Each point is reached from the start by the listed moves, each made 0, 1 or 2 times, or once backwards (-1), plus a little noise. Is the number of moves made odd or even? Then give how often each move was made.

Moves:
(1): [3.59 1.00 2.04]
(2): [0.56 2.06 0.10]
Start: [-0.37 -0.57  0.65]
Points:
[-4.09 -1.56 -1.43] -> odd (-1, 0)
[0.76 3.61 0.78] -> even (0, 2)

Moves:
(1): [ 2.04  0.12  0.43 -0.58 -0.58  0.19 -0.14]
(2): [-0.12  0.70  0.70  0.19  0.62 -0.07 -0.71]
(3): [-0.18 -0.80  0.88 -0.02  0.03  0.49  0.19]
(4): [ 0.64 -0.85 -0.17  2.57  0.21 -0.76 -0.25]
(5): [ 0.99 -0.16 -0.60 -0.04  1.90  0.23  0.36]
(6): [-0.24  0.07 -1.23  0.15  0.18  1.90 -1.24]
Start: [ 0.11  1.04  0.46  0.22 -0.63  0.94 -0.29]
Points:
[ 3.84 -0.77 -0.52  2.57  3.81  5.55 -2.77] -> odd (1, 1, 2, 1, 2, 2)
[-0.46  1.86 -1.30  0.68  0.38  4.62 -3.46] -> odd (0, 1, 0, 0, 0, 2)
[ 2.96  0.96  0.73  5.28  0.60  1.40 -3.63] -> even (1, 2, 0, 2, 0, 1)
[ 5.40 -1.00 -0.90  4.12 -1.81  1.73 -1.66] -> even (2, -1, 0, 2, 0, 1)
[ 5.67  1.89  1.13 -1.11 -0.15 -0.86  0.87] -> odd (2, 0, -1, 0, 1, -1)
[ 2.73 -1.14 -1.03  5.02 -0.48  3.91 -3.19] -> even (1, 0, 1, 2, 0, 2)

Moves:
(1): [ 2.94  0.17 -1.47 -0.28  1.00 -0.08  0.76 -0.05 -0.26 -0.17 -0.53  0.06]
(2): [-0.50  0.53  1.17 -0.60  1.56  0.61  0.43  0.80  0.43 -0.11  1.08 -1.35]
(3): [ 0.14  1.10  1.85  0.66  0.43  0.60 -0.44 -1.54  0.02 -0.50 -0.92  0.19]
(4): [-0.24 -0.18 -0.58  1.10  0.51 -0.79  0.43 -0.43  0.91  0.40  0.55  0.02]
(5): [-0.47 -1.19 -0.05 -0.37  1.00  1.28  1.22  0.23 -0.58 -0.45 -0.89  0.04]
(6): [ 0.13 -0.68 -0.67  1.22  0.44  2.27 -0.32 -0.60 -0.45 -0.15  1.69  0.62]
(7): [ 0.14  1.04  1.45  1.13 -1.12 -0.02  1.00 -0.95 -1.18  0.10  0.79 -0.13]
(8): [-0.02 -0.38  0.78  0.19 -1.00 -0.29  0.22  1.59  0.82 -2.06 -0.58  0.19]
(9): [ 1.14 -0.17  0.38 -0.75 -0.56  0.83  0.52 -0.46  0.37  0.30 -0.19 -0.28]
Start: [-0.30 -0.51  0.28 -1.19  2.07  1.07 -0.76 -1.01 -0.21 -1.10 -1.47 -0.45]
Points:
[ 0.39  0.30  3.01  2.00  2.13  1.88 -3.24 -1.24  3.56 -5.62 -2.22  0.97] -> even (0, 0, 2, 1, -1, 1, -1, 2, 0)
[-4.75  2.25  7.05  4.10 -1.78 -3.63  1.03 -0.90  1.39 -4.53 -2.02 -0.45] -> even (-1, 0, 1, 2, 0, -1, 2, 2, -1)
[ 3.46 -2.99 -2.80  0.64  3.87  5.67  3.47 -5.54 -3.18  0.73 -1.62  1.29] -> odd (1, -1, 0, 1, 2, 1, 1, -1, 1)
[ 6.36  1.14  2.41  0.80 -0.32  3.99 -1.62 -5.23  0.90 -3.45 -3.22  1.57] -> odd (1, -1, 2, 0, -1, 1, 0, 1, 2)
[-1.70 -2.26  4.94 -4.09  0.08  1.77 -0.20  1.62  3.31 -5.16 -6.85 -0.83] -> odd (-1, 0, 1, 0, 1, -1, -1, 2, 2)

Moves:
(1): [-1.68  0.88 -0.58  0.30 -0.69 -0.52  0.39  1.84  0.62 -1.09 -0.37  1.06
  1.35  0.16  0.90 -0.77 -1.49]
(2): [-0.01  0.81  0.14 -1.95 -0.76  1.37  0.46 -0.72  0.76  1.70  0.72 -1.27
 -0.29  0.15  0.66 -0.32  1.08]
(3): [ 1.97 -0.58 -1.52  1.07 -1.28 -1.63  0.79 -2.41 -1.47 -0.74  0.80 -0.90
  0.20 -0.19  0.18 -0.62  0.97]
(4): [ 0.91 -0.01 -1.15  0.89 -0.65 -0.58  0.25 -0.42  1.26  0.12 -1.16  2.01
  0.32  0.79 -0.35  0.31 -1.26]
(5): [-1.51 -0.40 -0.59  0.38  0.06  0.03 -0.81  1.52  0.66 -0.87 -0.37  1.27
 -0.80 -0.24 -0.86  0.30  0.63]
(6): [-1.38  0.61  1.08  0.27 -0.57  1.79  2.40 -0.74  0.16 -1.15 -1.22 -0.54
  0.63 -0.11  0.04 -1.09  1.46]
(7): [-1.05  0.92  0.58 -0.17 -0.02 -0.19  0.24 -0.69  0.26 -0.32  0.33  0.13
 -0.23 -0.28 -1.39 -0.53  0.03]
(8): [ 0.06 -0.02  0.62 -0.65  0.23 -0.93 -0.15  0.19  0.03 -0.42 -0.48 -0.52
  1.48  0.86  0.09 -0.15  0.57]
(9): [ 0.48  0.64  2.61 -1.10  0.33 -0.47  0.07  0.71 -1.01  0.14 -0.33  0.94
  1.75 -2.75 -1.24  0.99  0.34]
(10): [-0.05 -0.14 -0.68  0.40  0.19 -0.46 -0.71  0.93  0.13 -0.60 -0.18 -0.04
  0.03  0.23 -0.60  1.38 -0.47]
(11): [ 0.83 -0.16  0.36  0.46 -0.98  0.08 -0.47 -1.70 -0.67  0.50 -0.92 -0.52
 -1.68  0.17  0.12 -0.27  0.19]
(12): [ 1.92  0.76  0.61 -0.48  0.24  0.01 -0.33  0.23  0.03 -0.22 -0.50 -0.26
  0.35  0.04  0.23  0.26  0.14]
(13): [-0.32 -0.98  0.33 -0.05  0.44 -1.94  0.99  0.88 -1.72 -0.84 -0.24 -0.68
 -1.87 -0.73 -0.68  1.22 -0.46]
(14): [-0.52 -0.77  0.55 -1.03 -0.01 -0.35 -0.25 -0.65  1.87 -1.51  0.25 -1.57
  0.98 -0.35 -0.83  0.56  0.53]
Start: [-0.25 -0.16  0.06  1.23  2.17 -0.21  0.75 -0.77 -0.18  0.63  1.62 -0.04
 -0.70  1.08 -1.12 -0.78  0.64]
Points:
[ 0.10 -2.14  0.34  4.01  2.71 -5.32 -1.48  4.65  0.17 -2.43 -3.25  7.87
  4.26 -1.61 -5.74  5.27 -2.29] -> odd (0, -1, 0, 2, 1, 0, -1, 1, 2, 2, 0, -1, 0, 0)
[-1.43 -3.23 -5.20  9.21 -0.22 -3.17  0.61 -0.89 -4.59 -4.34 -2.56  1.09
 -9.07  3.28 -2.75  0.38  1.35] -> even (0, -1, 1, 0, 2, 1, 0, 0, -1, 2, 2, 0, 1, -1)
[-3.71  2.74 -2.26  4.21 -3.80  5.34  4.62 -9.39  5.35  0.84 -2.81  0.85
 -3.17  6.10 -2.41 -5.29  2.18] -> odd (0, 1, 0, 2, 0, 2, 2, 0, -1, 1, 2, -1, -1, 0)
[-5.83 -0.32 -3.60 -0.53  1.59 -7.40  2.02  2.76 -0.34 -4.56  6.25 -4.57
 -2.31  1.08 -2.56  0.15 -1.94] -> even (2, 1, 1, -1, 0, -1, 2, 0, -1, 1, -1, 0, 2, 1)
